Each row of a before or after table is a point. One or more steps were done to the points. Then noise was added and the rows were shuffled. The steps act on columns, c1 being the first. What was done? A step turns or swaps two columns, mirrors them in a line or flattens them onto one, adds a multiple of one to another, or multiplies or shifts one. Angles are multiples of 10 degrees, from the lower column toward the higher: turns from -170 to 170, lines from 10 to 170 but not 90. Use the fewest steps. Two steps may share a column if one is a turn and the other turns, adds or multiplies; they go together, in the order done. Otherwise the lowest column goes first.

Before (14 x 2):
[[  65   13]
 [  -4  -24]
 [  21  -21]
 [  34   29]
 [-101   40]
 [ -18   18]
 [  38   49]
 [   6    0]
 [  16   21]
 [  14  -21]
 [  -2   -3]
 [  52  117]
 [   9   29]
 [  29   37]]
After (14 x 2):
[[ -17  -21]
 [  24  -17]
 [ -21   15]
 [ -57   94]
 [ -42  -47]
 [  24   -8]
 [   1  -66]
 [ -24  -41]
 [  24    6]
 [-106  -71]
 [ -28  -12]
 [   0   -5]
 [   1    6]
 [ -29  -36]]
Steps: mirror c1 and c2 in the line at 140 degrees

Before (9 x 6):
[[ 57  47 -27  17 -24  20]
 [ -4 -11  61  44  19  22]
 [ 17  34 -26  -6 -73   3]
 [ 74  50  12 -12 -14  12]
 [-44 -45  47  -3  37  42]
 [ 95 -28   1 -18  33 -31]
 [104 -71 -31 -42  53  15]
 [ 31  58 -23 -25 -18 -14]
 [ 10  10  12  50  31  16]]
After (9 x 6):
[[ 57  47 -27  57 -25  19]
 [ 16  34 -26  33 -74   3]
 [104 -71 -31   4  52  16]
 [ 31  57 -22  10 -18 -14]
 [ 74  49  11 -30 -14  11]
 [ -5 -12  61 -47  20  22]
 [-44 -44  48 -72  36  41]
 [ 10  11  11  32  31  16]
 [ 95 -27   2 -20  34 -29]]
Steps: add -1.5 times c3 to c4

Before (11 x 12):
[[ 38  11  42 -12   2  58 -24  55  30 -33  67 -78]
 [  1  -3  38  -4  83  60   9  53  13  12  66 -15]
 [ 39  -1 -13   8  54  46 -20 105  74  -6  39 -38]
 [-48 -24  10  65  16 -81  42  54 -35 -14  43  20]
 [ 29 -10 -21  12 -42  -3 -59 -24   1  38 -18   2]
 [ 55 -39 -29 -41  -3  -7 -22 -38  13 -19 -27  -1]
 [  2 -17  48  -8  18  85 -24  63  57 -38  30  -3]
 [ 22  35 -56 -26 -49 -31 -36 -35  10  -4  16  52]
 [-25  -4   8  52  26  -6  55  87 -95 -26  24  25]
 [ 66 -67  50 -40   8  53  -7  91  17  14  64 -23]
 [-13  -9 -48 -53 -45  12  13 -25  17  26 -25   0]]
After (11 x 12):
[[ 54  25 -25 -39  -1  -7 -24 -36  11 -37 -30  -2]
 [ 33 -39 -21  10 -42  -3 -60 -25   0 -14 -16   2]
 [ -2 -11  39  -7  83  64  10  51  15  -5  68 -18]
 [  2  38  49  -9  20  82 -26  65  52 -10  30  -3]
 [ 67  -1  48 -37   4  54  -8  94  17 -66  60 -21]
 [ 36   4  -9   7  56  47 -19 106  74  -2  38 -38]
 [-50  18  10  66  14 -82  41  52 -37 -25  42  24]
 [-26  26   6  54  27  -4  55  86 -98  -1  23  28]
 [-12 -26 -50 -53 -46  14  14 -30  16 -17 -26  -2]
 [ 23  -1 -59 -28 -51 -30 -37 -37  14  32  15  49]
 [ 36  31  44 -13   4  56 -20  59  32  18  68 -75]]
Steps: turn c2 and c10 by 100 degrees

Before (14 x 20):
[[ -77   30   -7   35   15   37   15   15  -16   16  -12    4   -5  -58
    -7   24    5  -19   10  -19]
 [ -32   28  -35   27   27   41   13  -61    1    5  -57  -28   18   -9
     4    6   27  -15    5   -9]
 [ -31    3  -34   30  -18   26    4   24  -10   10   -3  -14  -29   16
    26   25  -22   -1   13   -2]
 [  -1  -21  -32  -29   -3   28  -16   30  -12   -7  -23  -16   12  -15
   -13  -32   -5  -16   15  -10]
 [   7   11   -8  -25  -16   25  -27   13   22    3   -7  -14  -52   -2
    -2  -36   -7   32   -7   -9]
 [  -3  -82  -24   29   11  -11   -3  -31  -17    1    3  -32  -23  -28
     0  -11   23   69   -1  -12]
 [ -11    5  -19   33   21   17    8   22    8   -9   16   -9   21   -6
    27  -40  -11  -18   -2   27]
 [   4    9  -16    3  -35   14  -22  -17   14   -4    8   -2   20   11
    12  -29   11   18   15   27]
 [ -25   27   11  -39   16   -2   11    4   10   -3   14   -1   -2    8
   -11  -24   -2   34  -12   -8]
 [ -62   31   24   26  -49  -22   -2   26    9    6    9  -10   15    0
    10    3  -27   25  -67   29]
 [  -9   30    7   12   25   18   -4   32  -10   -8  -25   -4   18   11
   -10  -43   18   14   15    5]
 [   5   23  -27   27   13   -6   17   22   -8   10   18   -4  -25   14
   -12  -42   25  -11   -2  -25]
 [  15   33   70   24   25  -13    1   14   11   52   13    3   13   14
   -11  -31   17   -6   -4   -5]
 [  19    9   43   35    8   17  -82 -121  -14    0    5   -1   16   11
    10  -24  -22   10    6  -12]]
After (14 x 20):
[[ -12    7  -19   29   21  -11   -5   21   12  -10   17   -7   20   -6
    31  -39  -11  -18   -1   24]
 [  21    7   45   33    8    4  -40 -122  -72   -3    4   -1   15   14
    22  -21  -22   13    4  -13]
 [ -76   31   -5   36   16   27   22   11    0   14  -15    5   -5  -60
    25   24    3  -19    9  -19]
 [   0  -20  -32  -31   -3   26   -2   28  -19   -5  -18    6   12  -14
    14  -33   -2  -15   15   -9]
 [   5   14  -10  -25  -20   18  -33   15   -6    0   -1    3  -51    0
    16  -35   -4   31   -5   -7]
 [  -5   31    9   11   23   17    5   34   -8  -12  -23    7   16   11
     6  -44   14   16   15    7]
 [ -32   27  -37   28   27   20    8  -58   13    6  -40   14   20  -11
    33    6   29  -16    6   -6]
 [ -63   31   22   24  -47  -21  -11   26    3    4   12   -5   15   -3
   -12    2  -28   21  -69   29]
 [   5   10  -14    3  -34    3  -26  -17   -9   -7    7   -1   21   12
    19  -29   10   17   12   26]
 [ -25   26   11  -41   14    9   -1    4   13   -4   15   -6    3   10
   -10  -21   -1   36  -11   -8]
 [  -4  -83  -24   29   11   -8   14  -33  -13    0   15   -6  -25  -27
    -8  -12   19   73    3  -12]
 [  17   33   67   23   24    1   -8   11    9   48   11   -4   11   11
   -17  -27   17   -7   -5   -5]
 [ -29    2  -33   30  -20   -3   11   25   -4    8    0   -2  -29   15
    33   24  -23    0   12    2]
 [   6   23  -27   27   13    5   15   23    6   11   17   -5  -25   15
   -12  -42   24  -11   -2  -25]]
Steps: turn c6 and c15 by 50 degrees; turn c7 and c9 by 50 degrees; flatten c11 and c12 onto the line at 160 degrees

Before (10 x 64):
[[  15   29  -47  -42   10   16   20    4   47  -19    7   -6   -4  -10
   -18  -13  -19   10  -22  -14   29   -5   89    5  -42   18  -14   33
   -28   30  -27   85  -23   39    4   21   15    4  -24   23   15   -9
    -4    8   33  -44 -121  -12   -8   31   82   -2    2   -7   24  -19
    34   20   16  -14  -55   34  -44  -21]
 [   2    1  -53   17    8  -28  -75   21   -8  -12   19  -23  -38  -50
    -4  -28   22   -1  -22  -18   25   42   24    6   24  -14   39  -10
   -66  -47  -25    0   -2   42  -31  -34  -14   31   19   26   15  -13
    -3   33   22   38  -28  -94   11    5  -24   -7    9    8  -72  -17
   -25   -7   18    9   16  -31  -42   25]
 [  11  -37   16  -47   25   14   10   -9  -15  -23   12   -7   -6  -38
   -25  -30   32   -3  -29   -8   -8   -1   32    1   25  -22  -14   -6
   -20   28  -28   -9    2   34  -52    6   10  -13  -18   19    4  -16
     4   21   43   -6   18   31    7   -6   40   -2   14    8   19  -10
   -32   -6  -30  -19  -41  -32  -46  -31]
 [ -34  -49   18  -28   22  -28   10    3    9   46  -22    8   59   27
   -22   -3   -9  -16  -13   -1    9   28   -8   -7  -56   39  -29    2
    15  -35  -27   49   -5  -19  -43   -4  -61   22  -14   -6    8  -15
    -6    2  -34   26   -6   34  -18  -18  -22  -58   -9  -11   14  -17
    36   -2  -22   12  -44   26  -32  -26]
 [  13  -54  -31   80   29  -12   21  -23   38  -13  -14    4  -38   12
     6  -23  -22  -17   -2  -17   18    0   -2  -35   -9  -23   12  -26
    13   34  -23   -4   30   36  -30   21  -22   -2   81  -49  -49  -12
    -4   38  -43  -20  -21  -21    2  -21    6  -13   -8   73   10  -47
    37    1    4  -14   13   96  -33  -34]
 [ -11   41  -42  -22   11  -10   12   -4    9  -15    3  -15  -27   29
     5  -19   32   -3    0   13  -14   11   18   -9    7   22   -9   15
    17   36  -18   -8   -3   25   20   14   18   21  -16   14  -58  -14
    21   10  -34  -13   17   26    7    7   24  -16  -35   -4  -24  -23
   -12    6  -62  116  -56  -27  -63  -33]
 [  12   93  -50  -28   -3   -2   15   32   -3  -19    3   69  -15   36
   -33   29   28    5  -92   45  -16  -15   19  -25   25  -19  -17   26
   -21  -16    5   -8   48   21   69   -3   12   -5   -3  -30    3   12
    61  -31  -48  -43    7   31   -7  -26    3  -22    0    4   -9  -14
   -29   42  -14  -19  -44  -34  -53  -20]
 [ -69  -38    5    6  -61   -7   11    1  -11  118  -27  -18  -27   26
   -57   76  -20    8 -101   -6   57  -14   35    0  -17   -3  -24  -17
   -10  -23  -24  -11   14   31   -1   16   10  -12  -23   27    2  -10
     2   33  -27   31  -49   16  -21  -25  -16  -21   12  -10   24  -53
    23  -10  -16    1  -18   19   50  -22]
 [ -51  -23  -39   35    9   44   13  -23    7  -18    5    9  -15  -62
    -2   13   37   -4   -1  -22   14    6    6    3   -7  -16  -11   47
   -17  -41  -19   -2   -7  -29   42    0   14   31   24 -107  -20    6
    46   35  -48   36  -28   -3   -8   -8  -29  -41   15   86   -2  -13
   -24   42   11   51  -24   -3  -38   34]
 [   0  -45  -40  -45   30  -18    9  -21  -15  -15   35   -6  -34   33
    -7   -4    1    2  -13  -15  -18    1    5  -32   28   35  -25  -11
    12   32  -29   -7  -12   13  -33   20    6   -2  -25    9   17    8
    26   31  -13   38    9  -26    9    0  -34   -7  -21   -5   21  -10
    23  -20    9  -13  -64   -4   64  -34]]
After (10 x 64):
[[   5    2  -54   17    9  -27  -75   21   -6  -11   19  -23  -39  -51
    -5  -28   22   -2  -20  -18   25   43   25    6   25  -35   40   -8
   -68  -48  -25   -1   -2   21  -31  -34  -13   32   19   25   15  -12
    -1   34   23   38   11  -95   12    5  -24   -6   11    8  -71  -18
   -26   -8   19    9   15  -32  -44   26]
 [ -69  -39    7    4  -60   -5   10    2  -11  120  -29  -17  -27   27
   -59   76  -20   10 -102   -6   57  -13   33   -1  -17   -7  -25  -19
   -13  -24  -25  -13   13    2   -1   16   10  -12  -23   27    3  -12
     2   32  -29   30    2   16  -21  -24  -15  -23   12  -13   23  -55
    24  -11  -15    1  -17   19   49  -21]
 [  12   92  -50  -28   -3   -2   16   33   -4  -17    4   70  -15   36
   -33   27   28    7  -90   45  -16  -16   19  -27   25  -47  -18   28
   -20  -15    6   -8   48   19   68   -2   11   -6   -2  -29    3   11
    62  -32  -49  -41   11   30   -9  -26    5  -20    1    4   -8  -15
   -31   44  -12  -20  -46  -32  -52  -19]
 [   0  -45  -40  -47   29  -17    9  -20  -15  -15   35   -5  -33   32
    -8   -4    0    1  -15  -16  -18    2    6  -32   28   88  -26  -12
    11   32  -29   -8  -12   13  -33   19    6   -2  -26    9   16    7
    27   30  -13   38    8  -27    8   -1  -34   -7  -21   -3   23  -10
    23  -19    9  -12  -65   -4   63  -35]
 [  14   30  -47  -42   10   16   22    5   47  -18    5   -7   -4  -11
   -19  -14  -19    9  -19  -14   31   -5   88    6  -42   46  -14   34
   -28   31  -28   86  -24  -24    5   20   15    2  -23   24   17  -11
    -6    7   33  -43  -15  -10   -7   32   83   -3    1   -6   23  -18
    35   19   16  -13  -54   34  -45  -21]
 [  10  -37   15  -48   26   13   10  -10  -14  -24   13   -7   -7  -39
   -25  -30   34   -3  -29   -7   -7    1   32    3   25  -57  -15   -4
   -20   28  -28   -7    2   32  -54    8   10  -14  -17   22    2  -16
     4   22   44   -5   19   32    8   -6   41   -2   13    9   20   -9
   -32   -7  -31  -20  -41  -31  -47  -30]
 [  13  -54  -32   79   30  -13   21  -23   38  -12  -14    4  -40   12
     7  -24  -21  -16   -2  -16   18    0   -3  -36   -8  -58   12  -26
    14   34  -23   -5   30   18  -31   21  -23    0   81  -49  -48  -14
    -5   39  -43  -20    7  -20    4  -21    3  -15   -7   73   10  -48
    37    1    5  -15   13   97  -32  -35]
 [ -35  -49   18  -27   21  -29   10    6    8   44  -24    7   59   28
   -22   -4   -8  -17  -13    0    9   27   -7   -5  -55   99  -30    2
    16  -36  -26   48   -6  -17  -44   -4  -61   23  -14   -5    6  -15
    -5    2  -35   26   -9   35  -16  -19  -21  -57   -9   -9   13  -19
    35   -1  -20   11  -44   27  -31  -28]
 [  -8   42  -44  -23   12  -10   13   -4    9  -15    3  -16  -27   30
     6  -18   32   -4    1   11  -14   10   18   -9    8   55   -9   15
    19   36  -18   -6   -3   26   21   15   17   20  -17   13  -59  -14
    21   10  -33  -13   15   27    6    7   25  -16  -34   -4  -24  -25
   -14    5  -62  117  -56  -28  -64  -34]
 [ -52  -23  -40   35    9   46   13  -23    8  -19    4   10  -14  -63
    -4   12   37   -3   -1  -23   14    3    6    4   -6  -40  -12   47
   -18  -40  -20   -3   -8  -33   41    1   14   31   23 -107  -22    7
    47   36  -49   36  -20   -3   -7  -10  -29  -41   15   87   -2  -13
   -23   44   12   50  -24   -5  -38   34]]
Steps: multiply c26 by 2.5; flatten c34 and c47 onto the line at 30 degrees
